Each row is a point. Before rounding, the points of a table are all equally far from one centre. They may lie mostly on one side of it. Where is the centre, to within rounding?

Points (6 x 3)
[[ 39 -38  53]
 [-19 -33  64]
 [-44 -28  52]
 [-15 -60  48]
 [-10 -70  38]
 [ 68  -2  19]]
Centre: [  0 -11  -1]

Points (14 x 11)
[[ 40 -24 -12 -38 -51  -9 -16 -63  -7 -11   0]
 [ 28   5  -2 -90 -35 -23 -12 -30   2  37  11]
 [  3   0  31 -59 -33   3 -29 -24  38   1  34]
 [ 30   2   0 -66 -41  -2   3 -38 -28 -21 -38]
 [ 26 -15  -9 -28 -50  -4 -33 -29  41  11 -19]
 [ 32  14 -34 -67 -47  -9 -21 -33  19 -28  -9]
 [  8 -36  -5 -75 -19 -16 -57 -18  -7 -19 -17]
 [ -1  -5   0 -71 -54  15  -3 -53  10  10 -13]
 [ 11 -12 -20 -68  -3 -15 -17 -42  32 -30  37]
 [ 27   0 -56 -57  -3 -15 -10 -47   8 -29  16]
 [ 40  -8 -12 -95 -25  23 -30 -43  -4 -15  11]
 [ 20  -1   0 -47 -35   0 -29 -76  13   0  19]
 [ 27 -15 -44 -71 -21  21 -48  -7 -34  11  25]
 [  6  31  -7 -83 -22 -13 -28 -37   9 -16 -22]]
Centre: [ 16  -5  -7 -43 -11   3 -12 -12  -5   1   5]

Points (28 x 24)
[[ 24 -60 -23 -29 -13  29 -23 -45  29  31   9 -26  45 -12 -34  11  -3   0
  -10 -16  13  32 -13  -8]
 [ 26 -49   1 -56  -9  23   9  18 -38   3 -20 -11  58 -15 -53 -43  -7  -9
  -34 -13  11  12 -38 -14]
 [ -1 -44  -2 -61 -17 -10  13 -10  32   5 -31   3  72  17 -30   1 -44  33
  -20 -44 -29  25 -39   2]
 [  0 -74   4 -43  -7  10 -18 -34  10 -18   2  12  35  -8 -46 -29 -16  15
   10   5  15  21  -9  -8]
 [  2 -79  17 -56  -1  15  -2 -38 -12   5 -19  -2  75 -28 -11  12 -11  22
  -23  -8 -31  19   7  28]
 [ 29 -43 -40 -36 -12  18 -21 -23 -16   9  -1   3  75  -7 -20 -13 -41 -22
   -7 -17 -11  32  -3  42]
 [-16 -51  11 -60 -37  -6  37 -35  14 -19  -4 -22  75  14 -52 -17 -36   5
  -19  -6  -4   8 -16 -20]
 [-36 -48  14 -62 -35   0  -1 -18  34  36 -27  -8  69 -44 -30  26 -36  11
    0  -5  -9  38  -6   4]
 [  8 -49 -25 -72  13 -13  -3  -9  10 -34  -3  -8  59 -16 -41   2   9  -2
    6   1  -4  11  23  27]
 [ 16 -44   6 -62 -16  20 -30 -34 -14  -6  14 -15  62 -35  -9  17 -11   1
   -4 -17  14  21   1  18]
 [ 40 -48  -8 -43  14 -24 -26 -31  23 -21 -17 -17  45 -16 -26  13 -32  11
  -30  10 -17  18 -29  -5]
 [ 12 -63 -20 -54 -10  29   3 -27   2   2 -26  14  69 -40 -36 -17   9  15
    2   3  -3  26   2  23]
 [  3 -87 -26 -62 -43   1 -13 -19   1   8 -10 -21  79 -15 -39  -2  -9   3
  -24  -8 -14   2  -4  30]
 [  3 -87  25 -50   6  29 -37  -9  17  16   9 -40  37   2 -32  11 -34 -11
   -9  -5  -9   9  -5   3]
 [ 19 -80   8 -48  27   5   0 -23  20  -4 -13  23  44  10 -36 -15  26  -8
  -46  -6 -27  14  -6  25]
 [  1 -86  13 -72 -26   6   5 -36  30   0 -39 -19  49 -11 -23  -9  -9  -1
  -39  13 -29  35  -7  13]
 [ -2 -43 -21 -78 -23  11  -7 -28  -4  14 -31  -8  66 -16 -28   7  27  -2
  -29  28   3  13 -22 -16]
 [  6 -56  11 -45 -19 -10 -13  -9  -2 -14   2  -7  59 -31 -64   5   0   3
  -27  10  -4  33 -44 -19]
 [  2 -75   8 -70 -17  23   0 -17  19  -4  -2 -44  46 -20 -10 -15  19  14
  -18  19  -8  28 -15   3]
 [  4 -68 -17 -40 -11  12 -28 -23  34 -12 -10 -15  65 -17 -47 -14 -14 -18
  -25   1  -2  31  13  -9]
 [-16 -62 -30 -55 -14   9   1 -26  28  -2   8   6  50 -42 -47  26 -27 -15
  -29 -23 -42  48  16  37]
 [ 20 -32  -3 -64 -35  16  -9 -39  22   5  12   3  36  34 -49 -10 -36 -16
   -2  12  -6  41  -1  26]
 [  9 -50   0 -51 -23  14  25 -26  43 -13 -17  25  80   2 -34   6 -18  35
  -37   4 -31   6  -7  34]
 [  7 -95  17 -39 -12   8 -36 -19  31  16  17  -5  30   4 -28   9 -21  18
  -21   3  10 -10 -11  35]
 [  1 -66   6 -60  11 -15 -25 -23  33 -12  -4  10  48  10 -29 -17  -1  10
   -7 -28  17 -16  -3  -5]
 [ 35 -41 -34 -48 -39   5 -29  -8  15  25 -25 -18  52  -1  -8  24   8  12
   -2  23  -5  35 -25   6]
 [  2 -64  -3 -59   0   7  -3 -41 -17   2  -3   3  84  -1 -11   4 -29  -3
    9   2 -12  30  -4   8]
 [ 31 -47  19 -83 -10 -22  10 -38  16 -12  -9   9  46  -3 -54  14 -22  10
  -13 -20 -15  32  -4  13]]
Centre: [ -6 -27  -4 -24 -21   1  26   5   4  17  -9  -1  10 -12 -13   4 -18 -13
 -24  -9 -19  -7  -3   8]
